Each row is a point. Before rounding, the points of a table are all equally far from one centre. They may lie mostly on one side of it. Write the centre, to within rounding.

Points (6 x 2):
array([[-0.016, -0.079],
       [ 0.032, -0.029],
       [ 0.009, -0.069],
       [ 0.032, -0.017],
       [-0.019,  0.031],
       [-0.040, -0.077]])
Centre: [-0.023, -0.025]

Points (14 x 9):
array([[-0.025,  0.052,  0.017,  0.050, -0.002, -0.021, -0.074,  0.008,
        -0.027],
       [ 0.006, -0.009,  0.030,  0.014,  0.018, -0.048, -0.103,  0.059,
         0.012],
       [-0.009,  0.025,  0.040,  0.000,  0.030,  0.005, -0.107,  0.035,
        -0.022],
       [-0.025,  0.033,  0.023,  0.014,  0.009, -0.037, -0.105,  0.026,
        -0.036],
       [-0.033,  0.017,  0.056,  0.007,  0.005,  0.006, -0.115,  0.045,
         0.008],
       [-0.008,  0.006,  0.042,  0.050,  0.003, -0.023, -0.095,  0.069,
        -0.015],
       [-0.022,  0.037, -0.011,  0.035,  0.017,  0.010, -0.101,  0.032,
         0.005],
       [-0.027,  0.047,  0.029,  0.041,  0.008, -0.065, -0.088,  0.027,
         0.005],
       [-0.043,  0.020,  0.033,  0.012,  0.040, -0.045, -0.111,  0.019,
         0.002],
       [-0.007,  0.017,  0.055,  0.006, -0.002, -0.004, -0.097,  0.032,
        -0.036],
       [ 0.000,  0.047,  0.028,  0.049,  0.012, -0.036, -0.081,  0.065,
        -0.009],
       [-0.036,  0.012,  0.056,  0.011,  0.015, -0.060, -0.082,  0.019,
        -0.034],
       [-0.019,  0.028,  0.014,  0.001, -0.007, -0.015, -0.093, -0.022,
         0.007],
       [-0.046,  0.010,  0.032,  0.005,  0.002, -0.044, -0.091,  0.006,
        -0.038]])
Centre: [-0.026,  0.011,  0.025,  0.013,  0.011, -0.018, -0.052,  0.034,  0.008]

Points (25 x 18):
array([[-0.065,  0.020,  0.008, -0.023,  0.064, -0.001, -0.008, -0.021,
        -0.022,  0.006, -0.059,  0.026, -0.051, -0.032, -0.049, -0.001,
        -0.090, -0.001],
       [-0.065, -0.015,  0.026, -0.026,  0.096,  0.028, -0.004,  0.035,
        -0.044,  0.039, -0.077,  0.032, -0.040, -0.018, -0.043, -0.011,
        -0.044, -0.053],
       [-0.051,  0.030,  0.028, -0.042,  0.087, -0.003,  0.010,  0.019,
         0.003,  0.060, -0.003,  0.020, -0.111, -0.012, -0.037, -0.043,
        -0.039, -0.022],
       [-0.055,  0.021, -0.027,  0.010,  0.065,  0.015,  0.039, -0.025,
        -0.073,  0.083, -0.019,  0.043, -0.023, -0.010, -0.023, -0.021,
        -0.045,  0.010],
       [ 0.003,  0.011,  0.026,  0.008,  0.075,  0.013,  0.014,  0.005,
        -0.048,  0.030, -0.087,  0.002, -0.068,  0.001, -0.046,  0.023,
        -0.068, -0.013],
       [-0.045,  0.046,  0.021,  0.004,  0.060,  0.037, -0.023, -0.028,
        -0.052,  0.035, -0.073,  0.004, -0.020, -0.012, -0.030,  0.042,
        -0.041, -0.007],
       [-0.065, -0.008, -0.030,  0.007,  0.094,  0.022,  0.027, -0.006,
        -0.042,  0.044, -0.096, -0.018, -0.046, -0.023, -0.038, -0.018,
        -0.050, -0.001],
       [-0.051,  0.026, -0.001, -0.001,  0.078, -0.016, -0.012, -0.025,
        -0.050,  0.049, -0.039,  0.026, -0.059, -0.022, -0.042,  0.025,
        -0.035,  0.034],
       [-0.056, -0.016,  0.021,  0.032,  0.098, -0.034,  0.031, -0.016,
        -0.054,  0.014, -0.061,  0.018, -0.007, -0.028, -0.039,  0.012,
        -0.057,  0.022],
       [-0.025,  0.018,  0.029, -0.013,  0.085, -0.011,  0.028, -0.005,
        -0.057,  0.036, -0.059,  0.005, -0.073, -0.020, -0.066,  0.014,
        -0.076,  0.010],
       [-0.047, -0.019,  0.013, -0.015,  0.076,  0.004,  0.021,  0.003,
        -0.047,  0.072, -0.065,  0.012, -0.066, -0.045, -0.013,  0.011,
        -0.047, -0.018],
       [-0.028, -0.001,  0.064,  0.022,  0.081,  0.038,  0.017, -0.028,
        -0.020,  0.052, -0.061,  0.020, -0.032, -0.075, -0.052,  0.006,
        -0.061, -0.004],
       [-0.046,  0.024,  0.008, -0.010,  0.077,  0.018, -0.012,  0.026,
        -0.028,  0.036, -0.065,  0.025, -0.048, -0.003, -0.047, -0.001,
        -0.094, -0.021],
       [-0.061,  0.019, -0.003,  0.023,  0.096,  0.011,  0.052, -0.003,
        -0.031,  0.054, -0.021,  0.033, -0.071, -0.034, -0.021,  0.034,
        -0.052, -0.015],
       [-0.047,  0.004, -0.011, -0.034,  0.112,  0.046,  0.025, -0.017,
        -0.017,  0.052, -0.053,  0.015, -0.063, -0.039, -0.063, -0.020,
        -0.059,  0.019],
       [-0.075, -0.033,  0.031, -0.017,  0.107,  0.033,  0.040, -0.007,
        -0.068,  0.024, -0.038,  0.005, -0.055,  0.027, -0.052,  0.009,
        -0.007, -0.045],
       [-0.064, -0.021,  0.037, -0.053,  0.095,  0.012,  0.018, -0.038,
        -0.023,  0.027, -0.030,  0.028, -0.048, -0.043, -0.040,  0.004,
        -0.060, -0.006],
       [-0.020,  0.021,  0.026, -0.003,  0.112,  0.015,  0.014, -0.043,
        -0.058,  0.003, -0.072, -0.014, -0.034,  0.004, -0.010, -0.017,
        -0.064, -0.028],
       [-0.050,  0.027,  0.012, -0.006,  0.108, -0.015,  0.013, -0.047,
         0.006,  0.051, -0.080, -0.025, -0.045, -0.011, -0.057,  0.010,
        -0.033, -0.014],
       [-0.009, -0.021,  0.053, -0.020,  0.091, -0.009,  0.058,  0.005,
        -0.029,  0.047, -0.070,  0.034, -0.029, -0.035, -0.070,  0.032,
        -0.048, -0.008],
       [-0.050,  0.048,  0.008,  0.017,  0.099, -0.018,  0.024,  0.021,
        -0.012,  0.029, -0.073,  0.018, -0.064, -0.035, -0.055,  0.014,
        -0.043, -0.067],
       [-0.052,  0.002,  0.050, -0.008,  0.042, -0.027,  0.045, -0.022,
         0.024,  0.054, -0.048,  0.051, -0.067, -0.027, -0.067, -0.030,
        -0.063, -0.014],
       [-0.033, -0.016, -0.026,  0.021,  0.079,  0.044, -0.040,  0.008,
        -0.038,  0.021, -0.069, -0.026, -0.054, -0.061, -0.052, -0.030,
        -0.024,  0.004],
       [-0.055, -0.018,  0.024,  0.024,  0.071,  0.045,  0.031, -0.006,
        -0.003,  0.077, -0.066,  0.019, -0.064, -0.045, -0.017,  0.025,
        -0.026, -0.006],
       [-0.063,  0.002, -0.021,  0.018,  0.091,  0.009,  0.023, -0.020,
        -0.028,  0.034, -0.062, -0.012, -0.072, -0.019, -0.036, -0.014,
        -0.064,  0.037]])
Centre: [-0.026,  0.020,  0.021,  0.000,  0.048,  0.017,  0.038,  0.013, -0.010,
  0.008, -0.017, -0.006, -0.016, -0.017, -0.045, -0.031,  0.004, -0.009]
